Every row gives one point. A path goes straight from each point to the next, and from the last back to the first. The post is the endless flat space through its rows: a point in 2 columns, a line in 3, a plane in 4, and so on, so that a path can go around it. Count how often the path circles the post. Going back the other way cancels.

Post, 2 rows:
[[-0.43 -0.23 -0.15]
 [ 0.12  0.16 -0.03]]
Path (28 x 3):
[[ 0.48  0.47 -0.13]
 [ 0.19  0.47 -0.13]
 [-0.21  0.25  0.34]
 [-0.15 -0.33  0.22]
 [-0.09 -0.40 -0.29]
 [-0.44 -0.23 -0.35]
 [-0.34  0.22 -0.07]
 [-0.50 -0.12  0.19]
 [ 0.03 -0.21  0.27]
 [-0.07 -0.22 -0.20]
 [ 0.10  0.27 -0.56]
 [-0.31  0.20 -0.11]
 [ 0.37  0.42  0.59]
 [-0.21 -0.31  0.23]
 [ 0.04  0.07  0.10]
 [-0.26 -0.43  0.19]
 [-0.19 -0.43 -0.48]
 [-0.76 -0.30 -0.54]
 [-0.07  0.30  0.09]
 [-0.80 -0.36  0.23]
 [-0.06 -0.27  0.23]
 [ 0.16 -0.03 -0.29]
 [-0.02  0.18 -0.58]
 [-0.39  0.01 -0.13]
 [ 0.17  0.26  0.28]
 [ 0.02 -0.22 -0.02]
 [-0.06 -0.15 -0.22]
 [-0.18  0.05 -0.39]]
Times around: 5

Post, 7 rows:
[[ 0.03 -0.10 -0.27 -0.55 -0.13 -0.32  0.00  0.36]
 [-0.12 -0.30 -0.07  0.10 -0.02  0.31  0.18  0.00]
 [-0.02 -0.16 -0.13 -0.25 -0.09 -0.41 -0.22 -0.07]
 [ 0.08  0.38  0.42  0.16  0.08  0.33 -0.53  0.26]
 [-0.48 -0.24  0.02  0.10  0.16  0.03  0.24  0.22]
 [ 0.14  0.03  0.22 -0.12 -0.07 -0.48 -0.07 -0.18]
 [-0.35 -0.47  0.19 -0.03  0.13  0.05  0.32  0.17]]
Path:
[[ 0.04 -0.43 -0.51 -0.30 -0.11  0.07  0.05  0.44]
 [ 0.18 -0.13 -0.02  0.33 -0.01  0.04  0.01 -0.02]
 [ 0.51  0.06 -0.04  0.24  0.08  0.05 -0.05 -0.14]
 [ 0.00  0.15 -0.33 -0.33 -0.04 -0.67 -0.28 -0.25]
 [-0.12 -0.02 -0.27 -0.92 -0.27 -0.25 -0.03  0.35]
 [ 0.03  0.44  0.49 -0.06  0.12 -0.64 -0.02 -0.45]
 [-0.43 -0.09  0.10 -0.35  0.03 -0.33  0.39  0.54]
 [ 0.35 -0.55 -0.63 -0.17 -0.50  0.14 -0.05  0.11]
 [-0.09 -0.15  0.29  0.01  0.17 -0.34 -0.33  0.08]
 [ 0.46  0.13 -0.19 -0.01 -0.16  0.23 -0.43 -0.31]
 [-0.15  0.25  0.17 -0.09  0.01 -0.09 -0.36  0.04]
 [-0.52 -0.04  0.00 -0.35 -0.11 -0.43  0.31  0.32]
 [-0.17 -0.65  0.30  0.30  0.02  0.15  0.62 -0.22]
 [ 0.08  0.18  0.30  0.16  0.17 -0.73 -0.13  0.05]
 [ 0.19 -0.15 -0.32 -0.43 -0.40 -0.75 -0.33  0.00]
 [ 0.10 -0.19  0.39 -0.46 -0.24 -0.23 -0.39 -0.10]
 [-0.33 -0.13  0.48 -0.05  0.08  0.03  0.22  0.22]
 [ 0.42  0.31 -0.19 -0.34 -0.36  0.21 -0.58  0.26]
 [ 0.05 -0.10 -0.63 -0.25 -0.21 -0.02 -0.47  0.41]
 [-0.19 -0.54  0.32  0.39  0.22  0.24 -0.19 -0.45]
 [ 0.47 -0.42 -0.05 -0.23 -0.23  0.58  0.10 -0.42]
 [ 0.04  0.05  0.38 -0.04 -0.27  0.33  0.02 -0.28]
 [-0.26 -0.42  0.12 -0.20 -0.07 -0.14  0.19  0.32]
 [-0.45 -0.05  0.74  0.15  0.30  0.05  0.01  0.75]
 [-0.33 -0.43 -0.14 -0.36 -0.34  0.08  0.00  0.52]]
Times around: 3
